Each row is a point. Each copy is the shape, with its points in the same order, turned, moved and blurred by noise. Is it also mirrored, or only turned?

Shape (7 x 3)
[[ 19  18 -22]
 [-34 -39 -29]
 [ 18   7  18]
 [-10  16 -23]
 [-27 -10  34]
 [-24  20   1]
 [ 49  -7  26]]
Copy 1 (7 x 3)
[[-14   1  26]
 [-19 -42 -30]
 [ 13  12  12]
 [-37   3   6]
 [ 12  14 -42]
 [-23  22 -13]
 [ 46   0  25]]
Copy 1 is: mirrored
Copy 2 (7 x 3)
[[-17 -25  22]
 [ 57 -12   4]
 [-18  17  19]
 [ -1 -24  -3]
 [ 14  38 -12]
 [ -4  -3 -20]
 [-24  29  53]]
Copy 2 is: mirrored
Copy 3 (7 x 3)
[[ 29  13 -12]
 [ 25 -43  44]
 [-10  28   5]
 [ 20 -15  -9]
 [-33 -12  23]
 [ -6 -21 -12]
 [ -3  57  23]]
Copy 3 is: only turned
Copy 4 (7 x 3)
[[ -3  30  24]
 [ 14 -36  60]
 [  1   1  -8]
 [-12   3  30]
 [  1 -42  -8]
 [-29 -14  17]
 [ 32  24 -25]]
Copy 4 is: mirrored

Shape (7 x 4)
[[ -5  32   3 -26]
 [ 24 -17 -35  -7]
 [ -7   9   9 -26]
 [ 14   3  21  39]
 [ 10  30  -3  22]
 [-10   0  22  40]
 [  4 -29 -58  -7]]
Copy 1 (7 x 4)
[[-10 -26  34  -7]
 [-16  32   7   9]
 [ -3 -14  23 -27]
 [ 23 -21 -30  17]
 [ -7 -26   1  30]
 [  7 -31 -35   0]
 [-38  46  -5  -1]]
Copy 1 is: only turned
Copy 2 (7 x 4)
[[-15  -8   8 -29]
 [-17  52 -16   7]
 [-13 -11 -15 -24]
 [-29 -17  -7  41]
 [-29  -3  19  17]
 [-15 -29 -14  38]
 [ 14  59 -20  10]]
Copy 2 is: mirrored
Copy 3 (7 x 4)
[[  3  38 -19  27]
 [-18  -1 -57 -11]
 [ 10  32 -16   5]
 [ 17 -32  -3  10]
 [ -5 -16 -16  32]
 [  6 -20  11  -2]
 [-43  10 -60 -26]]
Copy 3 is: only turned
Copy 4 (7 x 4)
[[-16  28  14 -23]
 [-46 -28  -6   3]
 [ -8  12   8 -32]
 [ 23  -5   6  34]
 [ -8  17  25  27]
 [ 31 -18  23  19]
 [-60 -47   9  -4]]
Copy 4 is: only turned

Shape (8 x 4)
[[ 18  13  -6  -4]
 [  9  14   3  10]
 [ -1  -2 -18   1]
 [ 11 -16   7  -4]
 [  6  10  -6  -8]
 [ -3   3   5  -2]
 [ 12  12   2   0]
 [  0  -5 -60  28]]
Copy 1 (8 x 4)
[[  3  18   0   2]
 [  9   4  -3  14]
 [  3  -3  -7 -14]
 [ -7  -3  22  -5]
 [ -6  10  -5   0]
 [ -8  -4   0   8]
 [  4  10   0  10]
 [ 42 -12 -24 -40]]
Copy 1 is: only turned
Copy 2 (8 x 4)
[[ 26  15   9   1]
 [ 21   2   5  -2]
 [ -1  16   7  -8]
 [ 11   9 -21  -7]
 [ 13  13   6   7]
 [ 11   1  -5   6]
 [ 25   6   0   3]
 [-17  24  37 -41]]
Copy 2 is: mirrored
Copy 3 (8 x 4)
[[ 13 -19  -1  -3]
 [ 12 -11  -5  13]
 [ -6  -4 -12 -11]
 [-15 -18  11   5]
 [ 10  -7   2  -6]
 [  0   0   5   5]
 [ 12 -14   1   4]
 [-14 -10 -60 -19]]
Copy 3 is: only turned

Shape (10 x 6)
[[ 13 -16  26  13  -4  -9]
 [ -2 -10   5 -21 -37  10]
 [-10   5  24  -8  15 -33]
 [ 10   6  -1  13 -14 -31]
 [  9  -6 -17 -13 -38 -20]
 [ 17 -14   2  -1  15  -4]
 [  7   5 -14 -17   0   7]
 [ 41 -17  10  -9  -1 -34]
 [-19  14 -36 -12  16 -49]
 [  6 -29   3  12   1  13]]
Copy 1 (10 x 6)
[[ 11  20   6  29  -5 -15]
 [ -6  21  21  -4  33 -27]
 [ -3  20   1   4 -16  24]
 [-12  -2  28  15 -15  -8]
 [-17   0  46   7  20 -13]
 [ 15  -6   1  24   9  -1]
 [  0 -12   5  -4  23  -8]
 [-12   3  16  51   8  10]
 [ -5 -27  33 -18 -10  40]
 [ 33   4  10  19  13 -22]]
Copy 1 is: only turned
Copy 2 (10 x 6)
[[ 27  19  -9  29  -9   2]
 [-17  22   7   7 -10 -22]
 [ 21  28  -7  10  26  25]
 [ -2   1 -16  35  12  12]
 [-25   3  -3  29  15 -20]
 [ 32  -2 -10  10   7  -8]
 [  0  -6  -9  -9   8 -11]
 [ 26  15 -29  36  26 -20]
 [ -6 -17   1   7  60  25]
 [ 29  -5  10  16 -15 -12]]
Copy 2 is: only turned

Shape (12 x 6)
[[-41 -10  -1  35 -29   3]
 [-12   5  22  14 -33 -17]
 [  9   3 -27  17  20  43]
 [-14   2  13   8 -11 -29]
 [ 10  18  29  43  17  38]
 [-23   8  18   0 -25  -4]
 [ 18 -26  -8  30  -1  35]
 [-34 -16  31  18  -8 -12]
 [ 22  15   5   5  16  60]
 [ 13  28  10  18  23  27]
 [ -7 -24   3  17  14  15]
 [-27  -6  27   4 -14  -5]]
Copy 1 (12 x 6)
[[-13 -22  15   5 -55   9]
 [ -8  -2  33  -2 -31 -25]
 [  9  16 -18  18   0  44]
 [-17 -16  26   5 -11 -24]
 [-23  44  25   8 -11  40]
 [ -3  -8  26 -18 -25 -11]
 [ -9  30 -24  22 -26  19]
 [-41 -12  19 -12 -30  -8]
 [ 11  48  -7  -7   6  40]
 [ -6  29  20   9  12  32]
 [-26   5 -16   8 -12  15]
 [-22  -9  18 -20 -24 -10]]
Copy 1 is: mirrored
Copy 2 (12 x 6)
[[ 28 -10   4  10   1 -50]
 [ 20  -3  21 -27 -19 -38]
 [ -7  -5 -40  12   1  19]
 [  4  -6  33 -18  -6 -26]
 [ 18 -48 -27 -13 -30  10]
 [  1  -6   8 -26 -15 -44]
 [ 19   2 -23  20 -30  11]
 [  6 -24  28   2 -23 -41]
 [-13 -15 -51 -11 -30  16]
 [ -5 -31 -22 -23 -14  17]
 [ -3 -12  -1  22 -23  -5]
 [ -3 -13  17  -8 -23 -41]]
Copy 2 is: mirrored
Copy 3 (12 x 6)
[[ 33 -21 -44  -9 -17  27]
 [ -7 -33 -20 -17 -16  10]
 [ 14  46 -25   5 -17 -25]
 [ -3 -29  -4 -11   5   8]
 [ 20  13 -40 -41  -8 -41]
 [ -9 -35 -29  -2 -15   1]
 [  1  43 -39 -22 -14  -2]
 [  7 -33 -40 -14  19  11]
 [ -9  33 -40  -3 -21 -54]
 [ 10  16 -15 -17  -6 -47]
 [  2  14 -36 -10   9   5]
 [ -2 -33 -35  -5   4   4]]
Copy 3 is: mirrored

Shape (12 x 8)
[[ -8   3  12  -8  10 -15 -24 -11]
 [-15  -8 -35   6  26  16  26   5]
 [ 33  -3  -6  22   0  -2  23  -5]
 [ 20  -4  18  15   5 -14   5 -13]
 [ 20  14  15  23  24 -16  22 -14]
 [-13  23   9 -13  17  -7 -14  -4]
 [ 16 -10  -1  34  -5 -19  30 -13]
 [  5  27  -2  -8   5  -8 -32 -16]
 [ -4  27  28  -9  -5   2 -15  -1]
 [  0 -21 -26  22  30  26   3  11]
 [ 58 -11  18 -25 -11 -30 -25  17]
 [ 12  11  21 -23   4   2 -10 -27]]
Copy 1 (12 x 8)
[[ 10  16 -14  18  19   3  14  -5]
 [-11   0  26 -36   5  25  -5  24]
 [ -1   3  26  20 -15   9 -29  21]
 [  1  21   6  31  -3   6 -15  12]
 [ 19  33  21  15 -18  12 -23  19]
 [ 26  15  -5   0   9   0  16  -5]
 [-16  17   6  18 -21   8 -29  36]
 [ 35  -3  -8  18   6   8  23   9]
 [ 21  12  -5  15  -6 -14  14 -22]
 [-23  -2  46  -6   9  22  10  24]
 [ 23 -14   5  60  37 -26 -31  -4]
 [ 24   5  -7  25   0  18  -3 -23]]
Copy 1 is: mirrored
Copy 2 (12 x 8)
[[-14 -26   0   6  -6  -2  17  17]
 [  7  13  37  20  18 -33 -18  -1]
 [ 25 -14  10 -17   6 -26   0 -25]
 [  5 -31  10 -18  -1  -6   8 -14]
 [ 18 -38  26 -21 -12 -12 -11  -7]
 [ -6 -15   6   9 -12   2   2  30]
 [  7 -17  24 -36   4 -29   4 -26]
 [  2 -28 -19   6 -10 -14  11  30]
 [ -3 -14 -14  -8 -12  18  -1  21]
 [  1  -3  16  31  17 -32 -22 -23]
 [ 31 -26 -20   7 -22  12  57 -24]
 [ 14 -31  -5  -2  14  14  14  24]]
Copy 2 is: only turned
